Each point is reached from the start by the listed moves, each made once or not at all, plus a little noise. Is the number of moves made odd or even? Then give how often each move was made.

Moves:
(1): [ 34   1  -2 -16]
(2): [ -4  47 -11  11]
Start: [12 14  5 32]
Points:
[ 9 61 -8 43] -> odd (0, 1)
[40 62 -8 25] -> even (1, 1)
[46 15  3 16] -> odd (1, 0)

Moves:
(1): [ 65 -26  -8   5 -36   4  25  -4  -8 -16  10]
(2): [  4  44   0   1 -20  11  16  -9  -3   6  -1]
(3): [ -6   1  37  15 -12  -5  11   8  16  14  -8]
(4): [ -7  -4  -5  46  -1   8  -2  12 -19  -3   6]
(5): [29 21 16  0 65 12 21  5  0 -6 21]
(6): [  5 -16  11   2  -6  64  -3   9  -9  10   4]
(7): [-30 -26 -11 -15   7  -3  61 -10 -13  16  -7]
(8): [ -2  -8 -15  -9  -6   8   6  68  30   9  -6]
(9): [ -5   8  -8   9  -4  16  -3 -18  30  -2  -1]
Start: [ -5  38  18  -5 -19  -4 -10   9 -13 -20 -16]
Points:
[-13  80 -10  43 -46  34   5  61  29 -13 -19] -> even (0, 1, 0, 1, 0, 0, 0, 1, 1)
[ 53  -9  37  -1  -6  97 114  69  31   4  -3] -> odd (1, 0, 1, 0, 1, 1, 1, 1, 1)
[ -4  66   6 -19  23  23  92  64   4   6 -10] -> even (0, 1, 0, 0, 1, 0, 1, 1, 0)
[ 70  -6  22   3 -55  67  13  13 -30 -26  -5] -> even (1, 0, 0, 0, 0, 1, 0, 0, 0)
